Each row of a before or after table is a point. The points were changed in one or more steps. Then noise was added and the rows were shuffled. The steps act on how far a point lies along the listed directions, d1 being the first. Write out the steps. A step turns or swaps two directions, mirrors them in a line or flattens them onto one, adds a multiple of one to another, or multiplies one. Angles are multiples of 10 degrees, from the lower direction toward the higher: turns from -170 to 170, lines from 10 to 170 but not 90. Use the fewest steps. Two steps may share a direction if one is a turn and the other turns, adds or multiplies; they go together, in the order done. Otherwise the lowest direction goes first.

Directions:
(1): [ 0.7 26.3]
(2): [26.3 -0.7]
Before (9 x 2)
[[-1.2 -5.3]
 [ 0.1 -2.7]
 [ 4.8  7.0]
 [ 1.3 10.8]
 [-2.2  5.2]
 [ 1.3  4.5]
 [ 2.9  2.5]
 [-1.0  5.0]
 [ 0.9 -5.0]]
After (9 x 2)
[[ -4.0 -15.6]
 [ -6.9  15.8]
 [ 14.2  20.9]
 [  0.2  -8.3]
 [ -2.5  15.0]
 [  2.5 -14.8]
 [  3.9  13.5]
 [  8.7   7.7]
 [  4.2  32.1]]
Steps: multiply d1 by 3; multiply d2 by 3

Directions:
(1): [-30.9   8.9  -2.0]
(2): [ 5.9 24.7 19.9]
(3): [  7.0  18.7 -25.3]
Before (12 x 3)
[[ 1.2  8.4 -1.8]
 [ 1.5 -5.1 -0.4]
 [-3.4 -9.8 -1.2]
 [-2.5 -3.5  1.1]
 [ 4.2 -9.8  7.2]
 [-3.1 -5.0 -1.3]
 [ 0.0  3.3 -4.1]
 [-0.2  0.5  2.6]
 [-0.5 -1.6  1.9]
 [ 1.8  4.2 -4.0]
 [-5.0 -4.0  2.9]
 [-8.5 -1.3  3.1]]
After (12 x 3)
[[  1.0   1.2  -5.9]
 [ -0.2  -0.3   2.3]
 [  6.7  -4.9   4.7]
 [ -0.9  -1.7   0.9]
 [  3.9   2.2   5.7]
 [  5.0   4.9  11.6]
 [ -1.1   0.3  -7.2]
 [ -0.4   2.8   5.6]
 [ -5.1   2.3  13.1]
 [ -1.2  -2.5 -10.8]
 [  2.0  -0.2   5.3]
 [  3.6  -2.4   7.2]]
Steps: add 0.5 times d3 to d2; turn d1 and d2 by -160 degrees

Directions:
(1): [-22.7  -4.5 -24.5  -5.6  -9.7  28.5]
(2): [-30.5   5.1   7.8  26.7 -10.8 -15.2]
Before (13 x 6)
[[ -5.6   0.1  -1.8   4.4  -4.0  -0.1]
 [ -0.3  -0.8  -4.5  -4.7  -1.1   4.0]
 [-12.9  -1.8  -0.5   7.4  -1.2  -1.8]
 [  4.4  -1.0  -1.5  -3.2   1.5   1.0]
 [-10.4   3.5   0.6   9.5  -2.4  -2.6]
 [  1.9   0.2  -2.0  -0.7   2.7   6.9]
 [-14.8   1.6  -2.3   6.7  -4.9   1.6]
 [ -2.8   2.0   0.3   4.4  -1.5  -2.4]
 [ -1.0  -0.1  -0.2   1.2  -1.5   1.8]
 [  1.1  -0.4   0.3  -4.6   1.9   0.9]
 [ -2.4  -2.3   0.0  -2.1   0.6   1.2]
 [-19.3   1.9  -4.9  11.8  -5.0  -0.2]
 [  4.9  -0.7   0.3  -4.8   3.3  -0.6]]
After (13 x 6)
[[  2.9   0.2  -0.1  -5.9   2.2   1.1]
 [  5.9  -1.4  -1.7  -4.3   2.3   1.8]
 [  2.4   0.4  -2.9  -1.0   3.9   7.5]
 [  0.1  -1.0  -6.4  -4.7  -0.8   6.0]
 [-24.7   2.8  -5.8  14.8  -7.0  -0.3]
 [-16.8  -1.5  -0.9   9.5  -2.3  -1.8]
 [-18.7   1.1  -2.7   9.4  -6.3   2.0]
 [ -4.4   1.7   1.6   5.4  -1.8  -3.2]
 [ -2.7  -0.6  -0.6   2.0  -1.6   2.0]
 [  6.7  -0.5   0.4  -5.4   3.9   0.2]
 [-13.5   3.5   1.3  12.6  -3.6  -4.3]
 [ -7.5   0.0  -1.1   5.2  -4.7   0.8]
 [ -2.9  -2.3  -0.7  -2.2   0.2   1.3]]
Steps: multiply d1 by 1.3; multiply d2 by 1.3
